Each row is a point. Two turns around zero, p and q, are shown by what they do to some points. Write where each new point lands after one turn and then the other. Backwards means that the second turn is done in reverse. Each puzzle has new turns, and all numbers are rounded.
(in the rows, 128 means zero)

Turn p:
[148  69] -> [97 74]
[106 175] -> [149 176]
[102 147] -> [125 160]
[103 115] -> [102 138]
[180 134] -> [167  93]
Turn q:
[125 107] -> [107 125]
[117  74] -> [ 73 123]
[169 173] -> [183 101]
[101 158] -> [149 162]
Where do these land?
p, then q backwards: [ 94 176] -> [ 77 157]
q, then p: [171  95] -> [ 77 109]
q, then p: [120 113] -> [120 143]

Turn p:
[ 77 126 125 156] -> [ 98 173 143 142]
[ 75 134  87 128] -> [ 82 137 163 162]
[188 192 183 102] -> [146  87 109  33]
[133 106 113 143] -> [131 133 112 154]
[156  79  98 143] -> [151 120  95 179]
[139 131 161  96] -> [159 118 145  98]
Turn q:
[169  87  99  85] -> [118  87 118  63]
[ 80 166 120 141] -> [154 179 119 153]
[115 151  90 156] -> [128 156  84 142]
[168 154 136 123] -> [147  88 116 144]
[107  82 195 135] -> [ 94 131 204 138]
Where do these land?
p, then q: [141  90 139 127] -> [119  99 102 140]
q, then p backwards: [111 100  89 144] -> [120 156 141 171]
p, then q: [164 196 147  84] -> [130 117 177  53]
q, then p: [150 105 204 154] -> [154 210 124 121]
p, then q: [115 132  69 147] -> [ 98 180 126 147]
q, then p backwards: [ 87 145 119 112] -> [115 104 166 138]

Turn p:
[137 134 136 115 133 109] -> [134 127 125 114 126 106]
[146 135 126 161 208 140] -> [172 118 171 162  74 123]
[114 155  97 120 117 118] -> [137 147 113  97 122 151]
[118 130 162 113  87 126] -> [ 98 148 109 127 161 107]
[153 121 121 109  95 134] -> [ 96 116 135 101 144 129]
[124  92 144 140  87 130] -> [ 90 109 105 147 153 130]
[123 138 138 135  96 147] -> [ 96 149 125 134 138 137]
[121 128 123 136 105 100] -> [118 125  93 118 124 128]
[117 119 105 123 225 148] -> [211 112 177 151 110 141]
Turn q:
[124 113  95 120 122 113] -> [118  99 122 126 154 132]
[120 142  95 171 107 133] -> [107 124 125 175 146 103]
[186 121 170 126 113 128] -> [138 128 149 142  76 173]
[107 122 115 110 127 151] -> [134 139 101 120 151 131]
[131 101 204 107 143 115] -> [160 157 173  85 104 160]
[114 117 112 118 170 137] -> [158 116 112 106 141 105]
[114 180 105 145 114 119] -> [ 80 133 115 143 124  92]
Where do these land?
p, then q backwards: [180 122 142 134 127 114] -> [137 159 118 139 146  88]
q, then p: [109 130 141 109 145 156] -> [132 136 144  90 116 129]
p, then q: [123 217 114 129 128 121] -> [ 61 153  86 121  94 140]
p, then q: [137  90 121  92 141 131] -> [170 111 145 107 121 142]
p, then q: [122 143 126 164  73 115] -> [102 139  94 134 174 103]
p, then q: [109  90 140 141 126 108] -> [145  94 136 149 148 114]
p, then q: [116 105 111 126 156 150] -> [163 133 135 149 109 139]

Turn p:
[125 150 112 150 140 144 164  92 169] -> [120  81 155 168 133 155 112 123 143]
[122 127  84 176 130 142 143 156 125] -> [111  95 111 140 131 134 160  80 113]
[ 70 107 189 144  93 120 159 140 197] -> [ 55 111  75 138 130 142  80 166 178]
[ 50 134 137 103 120  99 105 148 197] -> [109 121  77 105 193 144  60 138 153]
[181 147 150 106 163 140 111 154  86] -> [164 136 150  88  80 107 134 135  84]
[101 103 104  76  88 137 133 155 183] -> [135 152  80 137 138 134  71  89 175]
[158 112 125 141 124  79 117 110 159] -> [161 104 115 130 142 121 151 157 169]
[159 100 145 150 158 149  87  82 100] -> [131 127 181 134 130  63 156 150 120]
[163 178 104 127 102 151 119 127  31] -> [158 179 149 152 102 143 177 116  44]
[151 122 129 107 163 120 140 116  32] -> [137 175 188  87 103 135 180 125 100]
Turn q:
[138 171 127  78 129 145 144 102 114] -> [105 144  91 104 113 152  84 144 139]
[141 164 131 124  91 171  97 165 178] -> [162 119 126 182 102  98  76 158 140]
[ 59 161  78 149 130 168 106 159  59] -> [158 172 153 116 121 149 163 167 227]
[ 97 157 165 184  89  67 113 179 143] -> [174  70 143 175 206 132 135 132 151]
[155 170 149 121 162 139 139 114 113] -> [135 132  94 122 108 176 106 109 127]
[103 115  64 169  95  98 119  98 135] -> [126 155 170 132 167 127 166 187 103]
[168 125 158 143  90 128 148 129 125] -> [121 108 162 138 138 140  85 105 110]
[157  72  99  97  94 108 104 158 139] -> [131  93 164  94 114  65 125 148 102]
[ 98  71 165 139 169 111  96  65 155] -> [ 68 110 104 162 118 124 205 109  93]
[151 133 114 114 176 154 141 143 111] -> [152 153 110  98  90 136 126 103 131]
[142  70 158  90 182 118 201  96 135] -> [ 76 151  92  85 132 110 135  46  84]
Where do these land?
p, then q backwards: [151 174 112 133 156 129 183 136  68] -> [184 104 120 176 161 127 106  93  89]
p, then q: [157 150 158 164 153 114 142 203 100] -> [ 88 142 170  63 137  93  98 143 157]
q, then p: [135 156  95 152 166 162 127 188  90] -> [188 112 122 175  77 125  99 151 137]
p, then q: [150 120 159  76 105 129  74 120 181] -> [193  73 124 125 115 123 134 169  92]
q, then p backwards: [151  78  98 169 107 131 147  83 138] -> [109 151 134 133 145 164 122  97  57]
p, then q: [ 99  82  93 133 126 139 164  92 193] -> [116 142 104 201 125 104 176 125  83]
q, then p: [ 92 106 119 159 120 196 166  71 156] -> [ 89  95 122 151 163 180 125 165  62]
q, then p: [100 163 122 113  84  97 118 121 119] -> [121 101 110  81 130 103 105  97 129]
q, then p: [112  92 162  68 102  96  85 126 124] -> [ 97 153 101  90 162 128 134 106 195]
p, then q: [133 158 162 114 161  87  74 138 111] -> [155  95 111  61 103 116 109 113 148]

Turn p:
[ 50 130 115 115 161  98  69 158 163 120 135] -> [148 141 117 124 210  63 141 160 103 103 118]
[ 90 119 110 141 103 157 134 118 138 153 105] -> [ 87 144 166 144 134 111 127 130 105 147 134]
[114 117 101 199 132 126 145 136 112 137 124] -> [ 70 128  96 162 138 132 109 117 115 139 109]
[148 114 161 107 102 101 146 140 110 141 138] -> [146  91 128 107 120 149 104 134 135 145 159]
[157 140 113 143 106 128 140 118 137 114  72] -> [129 168 123 130  92 153 125 119  92 153 122]
[141 117 135 117 109 140 143 120 107 121 120] -> [120 128 140 117 114 158 132 131 136 139 141]
[118 128 127 118 132 132 101 137 103 110 116] -> [126 154 121 117 146 139 133 147 135 112 140]
[115 125 122 110 196 120 138 134 114 121 147] -> [134 124 108 113 150 109 134 143 179 126  88]
[159 113 142 131 128 158 145 133 144 122 135] -> [140 124 140 144 120 148 139  92 146 141 130]
[150 134 225 112 129 106 127 115 129 120 144] -> [164  95 102  79 109 117 141  93 151 131 185]
[139 175 101 144 124 142 131 138 148 141 139] -> [136 134 127 179  98 109 126 134 120 115 117]
[125 137 102 117 102 122 131 110 139 116 149] -> [130 107 145 134 115 135 147 146 104 113 116]
[158 116 111 111 139 135 114 105 119 148 139] -> [131 127 153 114 116 140 108 118 144 100 106]
Turn q:
[126 108  95 157 107 129 141 106 169 113 146] -> [129 139 167 113  89 105 156 157 136 118 123]
[106 144 141  99 106 110 129 146 165 124 124] -> [104 138 103 107 137 123 147 147  91 129 109]
[116 135 142 113 157 119 104 150 114 116 157] -> [102  94 103 158 134 122 118 122 126 121 119]
[117  93 159 126 138 117 147 148 135 101 145] -> [ 71 144 123 141 129 128 126 141 151 126 123]
[105 150 161 114 138 137 110  96 102 118 104] -> [146 118  93 105 162 118  97 120 149 118 115]
[104 111 144 138 147 102 146 142  98 137 119] -> [103 127 113 129 124 140  91 133 142 157 147]
[168 161 129 156 120 131 137 113 148 109 154] -> [139 112 132 117 113 134 187 117 152 110 135]
[116 142 139 137  92 161 115 101 113 139  96] -> [173 147 125 103 163 101 121 127 133 130 141]
[135  93 131 108 153 127 138 169  99 136  94] -> [100 150 138 149 142 155  83  99 114 144 137]
[121 124 103 153 140  99 114 106 170 103 108] -> [122 129 134  89  74 114 122 130 122  96 122]
[141 116  93 105 138 159 176 126 103 134 161] -> [132 111 183 155 142 154 136 133 145 162 103]
[168 117  99 104 121 104 112 127 160 168 160] -> [153 137 128 170  88 155 157 144  91 121 109]
[161 158 108 133  93 134 108 130 113 126 129] -> [164 126 126 132 127 111 163  92 117 139 133]
[108 140 148 150 141 165 115 129 103 169  95] -> [158 121 125 121 170 130  90 132 125 122 176]
Where do these land?
q, then p backwards: [122 111 148 128 143  93  66 123 147 145 117] -> [151 179 120 164 127  95  96 133 115 136 126]
q, then p: [135 125 148 143 148 161 148 149 131 124 166] -> [117 109 112 143 159 109 154 101 142 152 123]
p, then q backwards: [164 164 119 143 157 138 130 130 113 107 126] -> [160 109 151 122 127  92 111  99 132 124 139]
p, then q backwards: [142 116 120 103 118 133 120 112 161 141 168] -> [142 145  87 128 150 163 117 114 133 119 137]
q, then p: [158 105  96 130 113 113 141 155 112 137 102] -> [102 118 139 125  85 109 121 124 133 106 162]
q, then p: [114 135 120  85  88 130 117 139  89 129  83] -> [122 155 124  94  94 106  82 140 143  97 106]
q, then p: [ 94 142  97 126 128 126 152 136  97 112 131] -> [127 120 152  96 149 108  90 118 129 134 138]
p, then q backwards: [117 157 113 141 148 133 146 162 147 155 135] -> [112  99 125 117 115 129  98 124  96 129 161]
p, then q: [129 124 168 142 147 128 116  94 108 141 111] -> [139 118 113 119 122 116 133 152 115 133  75]
p, then q: [129 112 153 137 132  82 162 115 153  85 133] -> [155 152 170 145 123 162 101 130 124 161 106]
p, then q: [ 74 135 125 175 109 158 108 126 143 135 138] -> [101  88 112 110 104 116 105 151 167 156 144]
p, then q backwards: [156 111 136  95 154 140 152 101 156 102 138] -> [165 159  99 121 115 128 152  91 121 105 133]
p, then q backwards: [130 128 121 115  78 130 106 124 106 150 115] -> [117 105 114 150 153 137 137 146 153 157 106]

Turn p:
[138 131  70 157 106  41 175 195 128 100 113  76 183 139] -> [173 196 138 120 202 115 180  59  82 121 105  76 106 123]
[122  92 156 152 174 152 164 128 155 138  95 171 109 149] -> [120 116 142  98  62 103 121 118 119 172 155 119 129 172]
[ 96 100 148 114 174 169  78 111 140 176 120 178 131  76] -> [133  63 104 120  52 119 144 203 132 124 123 126 130 130]
[156 155 135 122 175 178 125 139 108 123 107 181 127 107] -> [100 120 168 122  74 113 112 168  86 133 123 152 111 109]
[151 160 111 131  87  95 161 191 185 132 145 111 166 179] -> [137 214 135 103 178  87 159  99 122 124 145 111 179 113]
[ 87 171  88 132 134 109 115 102 102 146 160  85  77 122] -> [ 99  76 120 167 201 117 119 132 142 127  87 129 132 144]
[ 66 150 138 126 108 155 106 100  68 145 116  94 137 141] -> [ 83 109  61 140 146 147  96 136 146 143  93 114 101 101]
[149 134 107 159  77 125 184 133 147 124 136 106 148  99] -> [137 152 145 168 136 129 133  77 113 107 145  82 157 105]
[133 102 161  62 144 147 149 144 137 129 102 150 101 103] -> [154 133 106 140  83 110  97 155  95 117 161 163 121 162]
[156  87 125 129 110 109 171 177 159  57 207 142 165 162] -> [146 239 175 130 131 175 169 116 136 122 138 121 161 175]
[151 101 124 107 168 185  80  77 111 160 111 107 109 126] -> [123  80 128 153  95 107 115 166 185 139 142 156  72 110]
[129 154 189 129 170 121 105  80 111 154 116 111 126 100] -> [144  73 107 134  95 124 111 120 138 153  83 176 133  99]
[108 127 165 141 141 171  54 112 129 115  94 126  76 100] -> [125  68 126  93  93 127  64 157 165  94 104 135 110 131]
[132 134 119 151  74  84 100 123  69 161 146 117 102 145] -> [ 83  99  99 121 181 155 158  86 141  90 127 149 117 116]
[146 121  85 109  79  78 153 111 170  59 153 165 162 171] -> [163 185 169 110 189 192 144 129 117 151 186 113 161 131]
Turn q:
[113  93 134 181 165  98 106 109 134 165  95 117 126 102] -> [150 145  98  79 162 163 132 159 131 147 148 154 152  93]
[169 153 160  73 102 142  75 141 150  59 124 159 158 193] -> [101  58 167 154  83 111 135  61 127 153 164 142 137 197]
[147 196 144  68 130 107 150 154 173 154 145  48 138 136] -> [166 101 186 121  91 101  83 134 174  42 138 141 108 128]
[114 144  74 126 102 141 105 142 117 168 110 132 131 118] -> [160 130 126  87 120 107 116 114 115 151  84 102 118 115]
[136 115 133  74 130 147 152 148  95 153  94  98 170  92] -> [140 118 109 111 109 169 132 106 165  81  64 133 117 138]
[125  76  71 194 187 110 136  86 105  73 129 119 112 141] -> [ 94 145  72 156 145 120 147 151 121 156 150 116 215  61]
[168 173 149 128 127 145 124 156 123 143 178 109 173 115] -> [140 125 160 143 137 139 101  63 139  89 143 123  88 107]
[100 113 138 160  69 123 145 164 109 130 103 116 131 113] -> [173 129 108 131 155 140 137 137  72 108  98 124 128 155]
[103  96 110 137 184  52 138  99 135 113 188 162 123 164] -> [ 94 174  82 161 135  70 110 147 153 157 176 183 147 107]
[ 59 100 114 162 188 130 116 125 109 101 125 138  90  91] -> [124 164 126 158 150 157 132 178 123 185  97 156 169  83]
[ 98  71 125 165 161 138 121 108  77 151 131 117  73 150] -> [116 214 108 116 131 156 132 157 117 153 131 111 184 123]
[136 153 156  89  82 167 130  88 199 101 164 153 164 172] -> [ 62  76 158 135  76 104 115 114  89 117 167 139  70 156]
[171 112 124 117  98 142 138 166 155 151 131 131 102  85] -> [173 130 136 127 115 133 182 131 136 115 128 102  77 125]
[169 199 162  95 103 162 159 144 171 113 112 186 151 185] -> [ 72  72 197 119 141  79 154  88 126 105 135 128  88 186]
[114 126 127 151  94 116 125  90  69 145  89 135  79  63] -> [155 136  90 119 173 172 113 180 133 163  97  67 122 145]
Where do these land?
p, then q: [164 152  83 174 150 155 106  77 121  82  85 102 132 135] -> [161 148 156 112 118 210 138 179 152 141 169 139 107 137]
p, then q backwards: [136 159 149 174  98 160 133  95 169 118  72 100 150 184] -> [156 171  73 140 174 124  69  91 104 170 155 127 138 138]
q, then p: [118  97  96 118 131  92  73 180 184 121 225 104 115 130] -> [100  91 169 137 139 170 169  80 111  59 145 161 194  83]
p, then q: [194 212 101 176 132 180 142 106 128 156  62 117 137 181] -> [177 150 101 130 147 184  62 199 170 165 139 178  67 126]
p, then q: [ 81 121 143  84 157 134 115 149 138 116 199 110 149 106] -> [144  92 158  97 164  87 169  88 103 104 106 129 161 126]
p, then q: [ 81 108 150 106 179 124 123 178 121 106 174 137 104 119] -> [122 113 151 102 138  79 150  98 106 119 108 131 180 183]
p, then q: [ 77  96 120 135 116 104 151 126 107 129 129 169 150 109] -> [113 158 122 124 103 129 124 110 107  90  90  87 155 119]
q, then p: [177 172 105 168 162 145 142  78 180 114  56 146  88 189] -> [193 186  43 165 111 133 170 132 122 154  86 133 144 185]
p, then q: [109 114 115  85  79 151 157 152 113 143 143 182 155  89] -> [141 144 131 186 144 119 104  85  84 109  84  97 144 101]
p, then q: [120 120 123 150 105 110 179 119  81 146 157 103 104 124] -> [ 77 142 111 110 147 130 108 157  92 138 132 118 163  98]
q, then p backwards: [181 110 111 151 142 183 147 111 152 148  32  93 126 157] -> [111 128 121 203  96  95  72 156 158 157 141 204 145 118]
p, then q backwards: [ 91 104 146 103  90 121  87 148  68 145 132 156 109 125] -> [127  79 165 123 108 123 174  81 131 139 105 122 173 113]
q, then p: [110 128 124  72 133  90 136 103 104 164 107 131 156 129] -> [151 126 132  82 167 112 121 174 133 128 173 117 125 130]
q, then p: [157  91 169 143 176 115  94 128 142 128 187 151 148 127] -> [ 84  93 157 164 117 145 139 158 135 136 127 123 202 132]
q, then p: [145 121 151  77  71 115 162 121  86  97 127 137 115 116] -> [105 146 153  95 166 107 114  91 174 147 142  91 101 149]
q, then p: [100 118 158 124 163 122  80 117 177 147 185 127  92  63] -> [ 79 107 145 131  87  92 129 142 124  48 129 151 189 130]
p, then q backwards: [136 154 134 137  93  77 148 188 105 114 104 111 146  92] -> [121 117 112 179  93 156 157 173 102 156 139 107 172 138]
